Rows are points. Each copy is the shape, with its points in the same order, stretched, turned, moved and blurred by noise. Is it also mirrored, or only turned?
In the rows, 128 means zero.

Shape, 6 rows:
[[104 112 168]
 [109  89  90]
 [ 92 107 136]
 [198 160 117]
 [148 147 133]
 [113 152  92]]
Copy 1 (6 x 3):
[[145  72 130]
 [111 114 179]
 [118  82 149]
 [160 197 154]
 [139 143 141]
 [ 85 140 140]]
Copy 1 is: mirrored
Copy 2 (6 x 3):
[[105 111 123]
 [110 134 178]
 [ 94 126 144]
 [224 156 115]
 [167 147 119]
 [134 183 141]]
Copy 2 is: mirrored
Copy 3 (6 x 3):
[[108  97  79]
 [175 168  85]
 [139 113  81]
 [103 183 167]
 [107 136 136]
 [153 127 141]]
Copy 3 is: mirrored

Shape (7 x 4):
[[ 72 118 114 179]
 [133 180 162 131]
 [137 139 109  80]
 [149 160 127 121]
 [108 125 103 142]
 [121  96 110  86]
 [173 139 164 138]]
Copy 1:
[[130 183  85 134]
 [105 142 165 143]
 [153  84 133  97]
 [134 113 149 136]
 [148 138 102 125]
 [143  77  98  91]
 [ 94  95 153 165]]
Copy 1 is: only turned
Copy 2, 7 rows:
[[ 95 137  86  61]
 [133 211 145 181]
 [174 134 123 172]
 [164 182 153 155]
 [143 134 115 104]
 [148  76 128 140]
 [128 182 210 155]]
Copy 2 is: mirrored

Shape:
[[161  74 131 125 173  98]
 [167 152 157 177  93 178]
 [104 115 111  87 124 103]
 [157 126 144 146  68 151]
 [113 120 148 173  99 108]
 [106  68 158  92 144 107]
 [100 148  75 113 135 161]
 [ 73 163 172 155 103  94]
 [101  97 170 107 104 117]
 [159 136 131 119 112 111]
 [170  87 130  93 146 184]]
Copy 1 (11 x 6):
[[126 107  84 101 121 187]
 [118  64 135 168 158 101]
 [123 160 137 109 123 141]
 [122 101 120 150 138  87]
 [135 120 119 157 130 120]
 [136 144 115  97 166 158]
 [ 89 140 171 123 121 130]
 [174 140 152 190 141 125]
 [146 147 137 123 167 116]
 [137 100 135 128 108 127]
 [ 91  91 137  73 165 139]]
Copy 1 is: only turned
Copy 2, 11 rows:
[[164 198 148 103  54  94]
 [ 93  31 111 161  82 164]
 [144 183 153 126 163 120]
 [100  60 133 118  95 165]
 [152  91 166 146  91 123]
 [196 191 152 114  95 134]
 [ 96 125  91 152 210 118]
 [169 102 185 217 134 141]
 [180 135 162 134 109 160]
 [113 141 152 130 105 133]
 [116 138  80  95 104 151]]
Copy 2 is: only turned

Shape, 10 rows:
[[ 92 129 134 140 123 125]
 [174 119  79 131 107 158]
 [181 139 154 159  82 155]
 [ 84  90 167 165 117  61]
 [ 97 134 163  95 139 119]
 [148 161 144 116 137 122]
 [101 107 122  69  85 155]
 [ 84 156  80 107  88 152]
 [ 97 143 128 121 151  97]
 [109  76  71 142 133 171]]
Copy 1 (10 x 6):
[[125 142 114 140 122 135]
 [152 133 145 103 180 128]
 [161 133 180 133 131 104]
 [ 86 136 122 179 102 150]
 [147 112 113 142 106 140]
 [146 122 128 108 111 129]
 [171  79 114 157 162 132]
 [151 128  87 114 156 107]
 [121 136 110 119 111 149]
 [154 147 110 140 179 173]]
Copy 1 is: only turned
Copy 2, 10 rows:
[[ 94 117 107  82 135 129]
 [151  88  88 177 142 132]
 [118 124  78 151 103  51]
 [ 36 174 111  79 202  93]
 [ 92  99 160  77 138 117]
 [104 101 155 134 106 122]
 [109  28 109  76 164 104]
 [ 97  41  87 100 120 175]
 [ 86 110 155 100 145 156]
 [174 104  75 111 185 160]]
Copy 2 is: mirrored

Shape, 12 rows:
[[131 148 149 162 138 165 142 122]
 [148 132 135 124 145 142 102 111]
 [ 91 105 109 126 122  81 134 142]
 [158 162 118 140 135 116 116 122]
 [128 154 146  89  99 117  91  99]
 [146 117 136 129 105 125 130 101]
 [106 108  83  96  96 117 170 116]
 [ 99 136 103 121 131 107 148 106]
 [130 139 108 171 121 170 130 142]
 [166 167 155 117 108 158 132 129]
 [ 87  95  76 150 167 136 168 168]
 [157 148 151 155 148 153 129 137]]
Copy 1 (12 x 8):
[[114  94 145 101 137 165 161 154]
 [147 116  98 106 138 142 106 142]
 [131 185 154 148 111  71 124 124]
 [130 115 105 119  99 143 124 112]
 [149 132  52  99 112 130  91 166]
 [142 102  96 150 128 109 120 149]
 [ 90 163 143 196 107 114 109 139]
 [ 95 169 137 128 122 117 128 129]
 [111  85 185 120 109 158 142 146]
 [144  88  86 129  98 190 126 168]
 [ 97 190 249 154 134 124 143 115]
 [149  95 133 107 130 164 147 143]]
Copy 1 is: only turned
Copy 2:
[[114 132 141 129 168 105 147 145]
 [113  95 110 152 139 119 133 133]
 [117 135  97 104  93 130 122 126]
 [ 98 105 112 125 141 114 153 115]
 [157  87 108 130 110 123 154 110]
 [133 112 132 114 131 101 108 112]
 [138 132 114  83 127 154  97  92]
 [135 131  94  94 142 120 115 118]
 [108 153 133 148 150 129 147 115]
 [125  90 152 134 145 137 176 117]
 [ 81 165  99 111 135 162 122 153]
 [ 97 115 143 144 150 119 151 148]]
Copy 2 is: only turned
Copy 3 (12 x 8):
[[151 121 121 151 143 101 136 151]
 [122 132 121 135 160 128 133 115]
 [127 168 121  90 100 152 111 137]
 [118 121 105 113 141  90 145 117]
 [129 119 144 100 136 159 158  85]
 [116 134 129 122 147 145 169 136]
 [125 165 116 115  84 184 163 129]
 [144 153 100 101 105 148 137 122]
 [139 154 118 152 129  85 135 142]
 [120  77 142 156 145 115 166 122]
 [137 183  93 147  85 124  81 162]
 [124 106 118 154 154  85 129 145]]
Copy 3 is: only turned

Shape:
[[103 116 111 124 141 109 113 114 117]
 [130 134 100 181 113  98 155 161 126]
 [119 128 122 106   7 143 122 176 139]
 [101 116 135 117 140 137 141 224 132]
 [146 121 138 101 121 144 150 129 115]
 [138 120 175 111 140 113  99 115 138]
 [124 120 104 133 115 141 136 125 148]
 [154 152 120 105 141 121 145 168 135]
 [153 140 104 127 110 126 121 106 139]
 [140 172 107 122 138 128 152 116 134]
 [149 145 106 201 128 140 111 101 104]
 [136 139  97 122 140 142 130 154 114]
 [152 115 130 107 143 144 103 115 145]
 [103 148 102 166 122 133 131 124 135]]
Copy 1 (14 x 9):
[[163 123 155 147 135 134 124 113 106]
 [129 154 138 184 121 139  75 117 159]
 [ 40  91 137 140 131  67  59  70 115]
 [129 120 184 105  44 103  90  94 171]
 [113 141 136 121 144  99 152 132 139]
 [139 119 137  77 134 156 135 115 101]
 [127 118 124 151 113 124 102 131 113]
 [136 111 137 105 131 119 115 131 188]
 [125 107 106 145 162 128 115 139 125]
 [159 119  99 140 156 125 123 122 176]
 [147 104  99 194 122 176 136 141 140]
 [140 101 146 143 118 111 125 134 164]
 [133  94 129 103 130 139 134 147 105]
 [162 121 109 176 102 146 101 104 134]]
Copy 1 is: only turned
Copy 2:
[[137 105 118 117 125  98 137 148 138]
 [143 107 113  96 195 123  71 137 167]
 [136 106 201 190 156 105  25 162 141]
 [ 99  94  73 189 159 143  86 147 125]
 [ 91 117 146 154 142 133 142 125 126]
 [166 120 136 161 106 160 140 107 130]
 [119 131 131 129 132 117  99 128 130]
 [ 94 113 114 142 154 193 102 160 129]
 [133 129 156 108 136 143  99 142 130]
 [ 90 108 123  98 141 173 114 129 148]
 [160  94 142  41 184 120  97  86 122]
 [ 95 102 115 115 162 143 105 157 111]
 [130 137 137 144 111 152 131 131  98]
 [130  97 113  88 148 117  86 106 153]]
Copy 2 is: only turned

Shape, 13 rows:
[[104 103 105 112 162 177 207 105 110]
 [128 101 131 109 111  99 145 182 120]
 [112 173  97 109 130 109 149 158 160]
 [140 126  93  93 104 110 116 107 103]
 [150 107 148  96 119 108 119 111 126]
 [118 117 164 107 122 134 126 134 102]
 [116  94 150 158 147 164 124 110 105]
 [112 156  95 145 104 117 107 122 232]
 [102 102 143 105 105 110 165 108 104]
 [125 105 143 132 203  97 116 130 116]
 [139 134 128 239 132 121 122 101 116]
 [179 119 156 110 130 101 120 120 105]
 [124 105 153 161 166 107 116 105 126]]
Copy 1, 13 rows:
[[185  25 119 154  94 119 113  88  91]
 [ 60 136 170  99 114 163 124 104 128]
 [117 140  95  90 164 156 127  80 131]
 [ 92 105 132 130 157 143  78 153 162]
 [ 93 124 116 101 123 145  85 157 138]
 [ 82 114 112 125 108 148 135 143 103]
 [134  81 142 133 107  95 166 157  92]
 [130 191 100  64 210  90 113 106 113]
 [ 70  70 131 118 122 138  88 127  97]
 [148  95 136  71 107 167 147 152 121]
 [118  56 171  83 156  39 197 156 147]
 [ 93 108 119  92 111 147 103 162 174]
 [130  88 142  76 122 120 148 162 114]]
Copy 1 is: only turned
Copy 2, 13 rows:
[[150  29 101 164 168 154 146 118 164]
 [109 156 166 125 175 124 108 126  80]
 [130 157 147 135 104 203 158 160  95]
 [115 115  97 111  90 133 129 124  80]
 [146 142 104 131 116 109 102  83 115]
 [121 114 155 136 155 125 128  79 144]
 [126  84 134 129 155 101 132 105 193]
 [181 151 145 118  15 171 129 200 120]
 [126  67 131  92 161 124  89  94 121]
 [167 179 113 100 187 108 156  87 129]
 [ 70 119  92  86 147  99 104 202 202]
 [108 171  79 148 150  96  96  89 128]
 [153 142 112  90 160  99 117 107 165]]
Copy 2 is: mirrored
Copy 3:
[[135 123 121 201 175 108 164  98  58]
 [ 94 113 114 162  73 142 136 114 155]
 [136  95 137 136  68 142 132 164 125]
 [123 132 111 160 130 151 109 149 166]
 [ 94 120 138 122 136 132 134 128 143]
 [113 115 123 114 123 105 125  92 140]
 [126 142 129 112 142 121 129  57  91]
 [150 145 116  66  62 191 184 200 109]
 [105 158 128 174 147  94 164 123 127]
 [ 60 113 165 128 110 117  77  83  75]
 [159 174 205  89 121 173 120  57  90]
 [ 89 100 170 118 144 140 106 102 146]
 [ 93 148 169 103 124 124 112  81  82]]
Copy 3 is: only turned
